Rows are points. Each copy is the shape, with its points in the same order, stretched, turned, moved and blurred by noise. Is it also mirrored, or only turned?

Shape, 9 rows:
[[ 17   3 -77]
 [  3   1  33]
 [ 24 -32  31]
 [ 25 -19   8]
 [  1 -23  38]
 [-34  -5 -43]
 [-17  -2  -7]
 [ 24  -1  24]
 [ 15  -9  19]]
Copy 1 (9 x 3):
[[ 50  43 -59]
 [-21 -11  15]
 [-24 -37 -18]
 [ -4 -17 -24]
 [-37 -21   1]
 [ -8  60 -36]
 [-10  30 -10]
 [  1 -20   2]
 [ -8 -15  -2]]
Copy 1 is: only turned
Copy 2:
[[-76 -72  31]
 [  9  21 -10]
 [ 54  10   9]
 [ 21 -12   9]
 [ 35  30   7]
 [-65   2  43]
 [-29   8  19]
 [ 17   1 -16]
 [ 19   2   1]]
Copy 2 is: only turned
Copy 3:
[[ 14  20 -90]
 [-21  -9  35]
 [-35 -41  23]
 [-29 -18  -6]
 [-12 -28  38]
 [ 59   8 -36]
 [ 22   2   1]
 [-45 -13  13]
 [-28 -15  15]]
Copy 3 is: mirrored
Copy 4, 9 rows:
[[ 57  77  21]
 [-20 -39 -19]
 [  4 -64  20]
 [ 11 -28  11]
 [-33 -60  18]
 [-23  69  27]
 [-27  17  11]
 [  3 -42 -10]
 [  1 -34  -4]]
Copy 4 is: mirrored

Shape (9 x 6):
[[ 45 -33   5 -40  14 -22]
 [-17  30  33  41   2 -20]
 [-41  21  22  54 -32   4]
 [  7 -27   3 -26  43   8]
 [ -2  39  29 -18  37 -37]
 [ 24 -22 -45  -6 -21  39]
 [ 33 -36 -23  -8  34 -23]
 [ 25 -37   7  -1  -6  19]
 [-50  -3 -10  20 -41  -2]]
Copy 1 (9 x 6):
[[  7 -35 -14  18 -18 -53]
 [-58  43  10 -13  27   5]
 [-41  54  53 -31  25  34]
 [  5 -43 -42 -23  -8 -17]
 [-23  23 -57   1  28 -37]
 [ 41 -31  27  14 -21  47]
 [ -2 -69 -13  10   4 -23]
 [ -6 -24  21   0 -34  -2]
 [  1  28  51 -37  43  19]]
Copy 1 is: mirrored
Copy 2, 9 rows:
[[ 64 -32 -20  12 -17  -1]
 [-18  34  21  -1  38  18]
 [-69  24  25  -1  14  11]
 [ 24 -27 -21 -26   2 -41]
 [ 27  48  -4   7  20  -6]
 [-18 -65 -10  33 -17 -32]
 [ 46 -34  23   4   8 -16]
 [  2 -53 -17   1  -2   0]
 [-58   4  33   7 -37 -16]]
Copy 2 is: only turned
Copy 3:
[[ 31 -67 -26 -14 -27   2]
 [ 20  38  34  60   0 -40]
 [  1  70   4  48  40 -38]
 [ 42 -51  14 -10  10 -22]
 [ 40  10  44  16 -45 -34]
 [-18 -29 -37 -17  45  25]
 [  4 -73   9   6 -21 -17]
 [ 24 -40 -29  10  35  -1]
 [-18  50 -22  -4  26 -42]]
Copy 3 is: mirrored

Shape (13 x 8):
[[ 27  24 -34 -51  24 -36  -4 -26]
 [-28   8  -5   0 -35   4  23   6]
 [ 59 -14  -1  48 -33  38 -15 -45]
 [ 14 -43 -43  54  45  47 -47   5]
 [-25  -7   4  40 -22   3 -38  14]
 [ -1  24  -1 -18  42   0  -3  31]
 [  3 -40  20 -22   0 -38 -35   5]
 [-57 -49 -34  19 -27  15 -46  -4]
 [ 81  -2 -10  17   9  -2 -11  37]
 [ 35 -62  58 -18  -7  11 -23  -2]
 [-41   8  33  -5   4  47 -22  28]
 [ -8  -2 -39 -24  -9  -3 -39  21]
 [ 40  13  11  10 -16   8  20 -26]]
Copy 1, 13 rows:
[[-36 -40  17  15 -28 -37  -6  34]
 [ 19  16  -2  41  -7   9   5  30]
 [ 48 -24  -2 -61 -44 -25 -16 -17]
 [ 19 -59 -42 -85  -4  -7 -11  15]
 [ 14   0  -9 -10  -2  33 -24  11]
 [-19 -20  13  -2  28 -15  -9  44]
 [-47  -2   8  38  -3  33  20  -9]
 [ 11 -34 -43  21  -8  64  -1  21]
 [ -9 -12  15 -75 -30 -31  15  24]
 [-23   0  20  18  17  29  57 -38]
 [ 21 -13  17  15  45  29   3  27]
 [ -5 -35   4  -6 -20  23  -9  42]
 [ 18   0  15  -7 -20 -40  -4   7]]
Copy 1 is: mirrored
Copy 2, 13 rows:
[[ -1  36  -8 -53  16 -59  -1 -27]
 [ 18  18   4   2   3  40 -17 -29]
 [ 60   5  34  -1  79  -2  -9  45]
 [-60  17  87 -13  27  -1  37  25]
 [-26  14  19  35 -16  15 -23  10]
 [-28  23  -5 -47 -36 -11  28   9]
 [ -8 -36  30  26 -44 -38  15 -32]
 [-73 -17  77  23  -3  26 -33 -35]
 [ 74  26  35 -43 -10 -31  48  37]
 [ 30 -89  42  -3 -23 -15  25  14]
 [-46 -13   0  -9 -28  34 -23  30]
 [-22  30  45 -36 -36 -20 -26 -30]
 [ 59   4 -11 -14  41   4   8  27]]
Copy 2 is: mirrored

Shape:
[[ -3  38  31 -36  -5  -2   0  22 -33 -27  46]
 [  3 -12 -23  27  21  59 -56  -9  18   3  68]
 [ 21 -11  18 -13  -7  25  49  17 -33  43 -14]
 [ 51 -25 -34  10 -21  20  -7  -4 -15  35  -8]
 [ 17 -15  -6  18   4 -27  -1  37  33   8  21]
 [ 15   7  17 -23 -19  13  16  21  19  17  -5]
 [-37   0  31  28  10  -1   0 -46 -58  -7  14]
 [ 21  -9  22 -16 -23 -12  -8 -19 -19 -11  32]
 [ 22  -7 -13 -20  39  12  20  24 -48 -15  -8]
 [ 25  -3  36  34   3   3 -43  15  24   1  10]
 [ 34  23  -8   6  -9 -50 -13   9  44  -9 -10]
 [ 11 -12 -24  33   7  24  -5  22  16 -43  28]
 [ 42  18   8  21 -13  16  36 -14 -21  42  27]
 [-26 -17 -14   5 -40   4 -52  71  -4 -10 -18]]
Copy 1 (14 x 11):
[[ 18  -7   0  -2   1   2   6 -62  26 -40  12]
 [ 33 -39  19  49 -10  35   0   3  18  90  45]
 [-15 -48 -60 -40  -8  42  26 -18  20 -33 -45]
 [-16 -45 -40  -1 -24  26  17 -20 -12  47  18]
 [ 10   1   7   9 -41  -7  20  11  20  32  22]
 [-14 -16 -28  12 -20  13  18 -19  10 -21 -21]
 [ 40 -53   6 -43  15  10 -26   9   4  25  -1]
 [  6 -54   6  14  -8 -23   0 -37  14  15  20]
 [-13 -20 -55 -41  13  22  -3 -11  36 -10   3]
 [ 12 -19  16  23 -45   7 -28   1  10  67   5]
 [-11  36   0  17 -31 -30  13  -8 -16  40  18]
 [ 34   1 -21  35 -27  -3 -10  13  23  36  39]
 [ 18 -54 -45 -24 -13  28  53 -43   3   9 -32]
 [ -4  36  -2  40 -66  18 -61  12 -28   4  57]]
Copy 1 is: only turned
Copy 2 (14 x 11):
[[-42 -35  18 -12 -40  41   3  37 -14  -2  17]
 [-47  56 -12 -48 -15  -3 -95  -3  28  -8 -18]
 [ 34 -47 -35 -12  -2 -30  13  44  18 -23   5]
 [ 29  25 -14  -2   2 -48 -45  42  10   6 -47]
 [-13   8  36 -15 -18 -30   5 -12  14 -31 -44]
 [  0 -28   5  11  -2 -18  10  30  33  -3 -11]
 [-15   7 -19 -29 -13  13  -6  15 -50 -14  70]
 [-22  -7  22  11 -22  -1 -27  39 -36 -13  21]
 [ 31 -24 -26 -34 -25  26  -8  20 -26  -2 -33]
 [-27  31  37 -26  38 -17 -27  23   6 -16 -13]
 [-15   5  66   8   7 -23   3   3  -9  14 -29]
 [-44  15 -16 -20 -23  -9 -37 -14 -13  -7 -63]
 [-18 -35   1 -28   1 -50 -36  27   5   0  27]
 [ -8  63  -8   4 -25  12  55  39  43 -18 -82]]
Copy 2 is: mirrored
Copy 3 (14 x 11):
[[-17 -41   8 -24  -8   1  36  36   9   6  19]
 [ 29  51  29 -26  36 -34   1   5 -44  -8  18]
 [-43 -47   5  26 -22  23 -29  10 -10  -5  -7]
 [-15  -5  10  24 -38 -11 -38  26 -40 -26 -18]
 [ 39 -28 -26  29 -11 -41 -17  -5   9   0   8]
 [-12 -30 -13   2  -7  -6 -16  16  -2   3 -25]
 [-50  19 -31  -5  -4  24  22  33  -2  -2  63]
 [-12 -14 -18 -20 -39 -15  -3  43 -20  -8  28]
 [-29 -25  17   7 -30  20  -6   3  26 -34  -1]
 [  5  10  -8   6  19 -62 -19   9  17  35   6]
 [ 26 -21 -33  25 -17 -46 -23  48  27  -2 -25]
 [ 28  21   9  14   1  -7  11   7  14  13   1]
 [-10 -30   9  22  -3  14 -26  64 -28   8  12]
 [-20   4 -20  34 -22 -56  42 -46   7  12 -30]]
Copy 3 is: mirrored
